Every row gives one point. Each copy is the shape, with its points in the same order, stretched, turned, moved and blurred by noise. Some copies are also mirrored. Which?

Shape:
array([[ 0.09, -0.35],
       [-0.06, -0.01],
       [-0.11,  0.51],
       [-0.32,  0.25],
       [ 0.22, -0.24],
       [ 0.07,  0.13],
       [ 0.24,  0.37]])
Copy 1 (7 x 2):
array([[ 0.20,  0.30],
       [ 0.01,  0.09],
       [-0.25, -0.43],
       [-0.46, -0.13],
       [ 0.29,  0.23],
       [ 0.03, -0.02],
       [ 0.18, -0.28]])
Copy 1 is: mirrored
Copy 2, 7 rows:
array([[-0.28, -0.17],
       [ 0.02,  0.22],
       [ 0.50,  0.59],
       [ 0.04,  0.57],
       [-0.08, -0.27],
       [ 0.19,  0.12],
       [ 0.58,  0.12]])
Copy 2 is: only turned
Copy 3, 7 rows:
array([[ 0.20, -0.43],
       [-0.11, -0.16],
       [-0.34,  0.36],
       [-0.44, -0.01],
       [ 0.26, -0.24],
       [-0.03,  0.07],
       [ 0.07,  0.37]])
Copy 3 is: only turned
Copy 4, 7 rows:
array([[ 0.27,  0.05],
       [-0.11, -0.11],
       [-0.69, -0.20],
       [-0.42, -0.35],
       [ 0.16,  0.15],
       [-0.25,  0.00],
       [-0.49,  0.12]])
Copy 4 is: only turned

Shape (7 x 4):
array([[ 0.15,  0.08, -0.46, -0.15],
       [ 0.25,  0.10, -0.05,  0.12],
       [-0.22, -0.32, -0.41, -0.04],
       [ 0.19,  0.01,  0.04, -0.25],
       [ 0.08,  0.38,  0.23,  0.29],
       [-0.56, -0.03,  0.16,  0.00],
       [-0.15, -0.35, -0.35,  0.05]])
Copy 1:
array([[-0.18, -0.25,  0.10, -0.32],
       [ 0.14, -0.09,  0.01,  0.11],
       [-0.61,  0.09, -0.26, -0.40],
       [ 0.13,  0.13,  0.33, -0.07],
       [ 0.59, -0.06, -0.19,  0.22],
       [ 0.07,  0.41, -0.39, -0.31],
       [-0.59,  0.12, -0.29, -0.26]])
Copy 1 is: only turned
Copy 2 (7 x 4):
array([[ 0.43,  0.10, -0.18, -0.43],
       [ 0.16, -0.35,  0.01, -0.12],
       [-0.09,  0.50,  0.13, -0.44],
       [ 0.53, -0.07,  0.18, -0.19],
       [-0.07, -0.39,  0.05,  0.35],
       [-0.21,  0.64,  0.38,  0.12],
       [-0.17,  0.34,  0.16, -0.43]])
Copy 2 is: only turned

Shape, 9 rows:
array([[ 0.41, -0.23,  0.13,  0.15,  0.03, -0.33],
       [ 0.39,  0.33, -0.04, -0.07,  0.39,  0.24],
       [-0.04, -0.12, -0.24,  0.30,  0.12,  0.17],
       [-0.17,  0.18, -0.05, -0.49, -0.35, -0.36],
       [-0.15, -0.32, -0.12, -0.38, -0.17, -0.29],
       [-0.20,  0.42, -0.11,  0.18,  0.28,  0.07],
       [ 0.16,  0.01, -0.18,  0.27, -0.64, -0.08],
       [-0.01,  0.28,  0.50, -0.19, -0.19, -0.34],
       [ 0.57, -0.32, -0.10,  0.19, -0.15,  0.56]])
Copy 1, 9 rows:
array([[ 0.15, -0.06, -0.35, -0.49, -0.02, -0.30],
       [ 0.50,  0.20, -0.38, -0.06, -0.39,  0.30],
       [ 0.32,  0.19,  0.05,  0.16, -0.19, -0.21],
       [-0.25,  0.11,  0.32, -0.50, -0.05,  0.22],
       [-0.12, -0.19,  0.33, -0.50, -0.23, -0.17],
       [ 0.00,  0.52, -0.03,  0.35, -0.25,  0.19],
       [ 0.32,  0.30,  0.14, -0.31,  0.40, -0.11],
       [-0.43,  0.06, -0.10, -0.24,  0.15,  0.22],
       [ 0.92, -0.19, -0.11, -0.21,  0.01, -0.15]])
Copy 1 is: only turned
Copy 2 (9 x 6):
array([[ 0.16,  0.29, -0.03,  0.18,  0.30, -0.60],
       [ 0.41,  0.05,  0.53,  0.04, -0.22, -0.12],
       [ 0.08, -0.20, -0.22, -0.18,  0.00, -0.09],
       [-0.48,  0.21,  0.25,  0.13,  0.30,  0.10],
       [-0.36, -0.10, -0.06,  0.22,  0.42, -0.14],
       [ 0.10,  0.08,  0.00, -0.09, -0.30,  0.24],
       [-0.28,  0.18, -0.13, -0.33,  0.50, -0.20],
       [ 0.12,  0.59,  0.16,  0.30,  0.33,  0.04],
       [ 0.44, -0.28,  0.19, -0.21,  0.40, -0.39]])
Copy 2 is: mirrored
